Each point is reached from the start by the listed moves, each made 0, 1 or 2 times, or once backwards (-1), plus a little noise. Say if it took an odd or an even number of moves. Then give how often each move was made.

Moves:
(1): 3.6	-0.3	-2.2	-0.4	-1.3
(2): 0.7	2.7	-1.9	-0.5	5.0
Start: -1.1	0.0	1.8	0.7	-1.5
Points:
3.9	4.9	-4.2	-0.5	7.2 => odd (1, 2)
-1.7	-2.8	3.7	1.0	-6.1 => odd (0, -1)
1.9	-3.0	1.8	0.7	-7.8 => even (1, -1)
7.8	4.9	-6.6	-1.4	5.9 => even (2, 2)

Moves:
(1): 1.5	0.5	-1.1	-0.9	0.7	-1.4	1.4
(2): -0.6	4.5	-0.6	-0.7	-0.8	3.0	0.8
(3): 1.1	0.0	2.1	-0.1	2.1	0.8	-1.6
(4): -0.1	1.4	0.8	3.5	-0.4	-1.1	1.2
(5): -1.1	-0.2	-1.1	0.7	2.4	0.5	0.6
(6): 1.3	-2.1	-1.1	1.0	-0.2	2.6	1.1
Start: 0.8	0.1	-0.3	2.2	-0.1	0.5	2.0
Points:
-3.1	8.7	-2.1	11.2	1.6	9.5	7.1 => even (-1, 2, 0, 2, 2, 1)
4.3	6.5	0.9	3.4	6.6	1.6	4.2 => odd (2, 1, 2, 1, 1, 0)
5.2	-2.4	-4.1	-2.0	1.5	1.2	4.2 => even (2, 0, 0, -1, 0, 1)
-3.7	-4.5	-0.7	0.7	5.3	-1.6	-1.3 => even (-1, -1, 0, -1, 2, -1)
-2.0	10.9	3.3	10.1	5.9	8.6	2.7 => odd (-1, 2, 2, 2, 2, 0)
4.6	-0.5	-5.1	-0.6	0.2	8.4	5.2 => odd (1, 1, 0, -1, 0, 2)

Moves:
(1): 0.8	-0.6	-0.3	0.1	-0.2	2.3	-1.2	-1.4	1.4	1.0	1.5	-1.0	1.4
(2): 0.1	-0.2	-1.0	0.6	3.0	-0.2	-0.6	0.3	1.1	1.0	-0.5	0.1	0.7
(3): 0.0	-0.5	-2.0	0.1	0.4	1.4	0.8	2.3	-1.1	-0.6	0.5	-1.3	0.2
(4): -2.0	-1.4	0.7	0.8	-1.3	0.5	-0.4	-0.2	0.5	-0.7	-1.5	-2.5	1.2
(5): 0.2	-0.1	-0.9	1.8	2.3	-0.5	0.3	-0.6	-1.2	-0.4	0.6	1.1	1.1
(6): -0.4	2.1	-1.0	-1.4	-3.0	1.8	-2.4	-0.9	-0.3	0.8	-0.9	-0.7	4.6
(7): 0.3	0.1	0.5	-1.5	1.6	1.2	1.3	-0.4	-0.2	0.7	0.6	0.8	0.7
(8): -2.4	0.6	0.0	-1.0	-0.9	1.5	0.5	-0.7	-0.2	0.9	0.5	-0.6	-1.8
(9): -1.2	-1.1	-0.3	-1.2	0.0	-1.0	-0.8	0.0	-0.7	-0.5	0.7	-0.1	-0.9
(10): 0.5	0.0	1.3	1.3	0.0	-1.6	-0.7	1.1	-0.4	1.0	1.1	-0.2	2.0
(11): -1.9	1.1	0.2	-2.0	-0.8	0.8	1.3	-0.4	0.8	-1.4	0.7	-0.7	-1.5
(12): -0.2	-0.8	1.0	-1.4	0.6	4.7	-0.3	-0.5	1.7	1.3	1.9	3.0	1.1
Start: 0.6	-1.0	-1.0	0.7	0.4	0.5	1.6	2.6	-0.1	1.4	2.0	-1.3	0.4
Points:
-3.4	-5.6	-3.0	4.0	4.0	-1.3	0.3	3.0	-2.0	-0.3	-3.1	-3.0	1.9 => even (-1, 1, 0, 2, 1, 0, 0, 0, 1, -1, -1, 0)
3.7	-4.9	-2.5	-8.3	1.1	12.5	0.8	0.5	0.7	4.7	9.6	2.2	0.7 => odd (2, -1, 1, -1, -1, 0, 2, 0, 2, -1, -1, 1)
-4.2	1.1	-5.0	-0.3	3.7	10.8	0.1	-2.7	2.6	5.9	0.5	-4.2	5.8 => odd (1, 2, 0, 1, 1, 1, 1, 2, -1, -1, 0, 0)
-14.8	3.5	0.9	-9.3	-10.9	4.8	-1.7	-1.9	2.2	0.9	-3.0	-8.7	2.4 => odd (-1, 1, -1, 2, -1, 2, 0, 2, 1, 0, 2, 0)
2.0	-3.1	-4.5	-1.1	10.2	11.1	0.0	-1.2	2.5	4.5	8.9	8.8	2.8 => odd (1, 1, 0, -1, 2, 0, 0, 0, 1, -1, 0, 2)
-9.5	-4.4	-0.3	-12.0	3.8	18.5	9.2	-1.8	1.5	0.9	13.5	2.8	-9.2 => even (1, -1, 1, 0, 1, -1, 2, 2, 2, -1, 2, 2)
-0.1	9.3	-1.7	-4.0	-9.4	-0.4	0.9	1.4	-2.3	0.0	1.8	-4.7	6.2 => odd (0, -1, 0, -1, 0, 2, 0, 0, -1, 1, 2, -1)
-5.9	-4.9	-3.5	1.6	-0.1	9.1	-3.5	6.0	-3.3	3.6	9.2	-0.3	10.5 => even (0, 0, 2, 1, 2, 1, -1, 1, 2, 2, 0, 2)
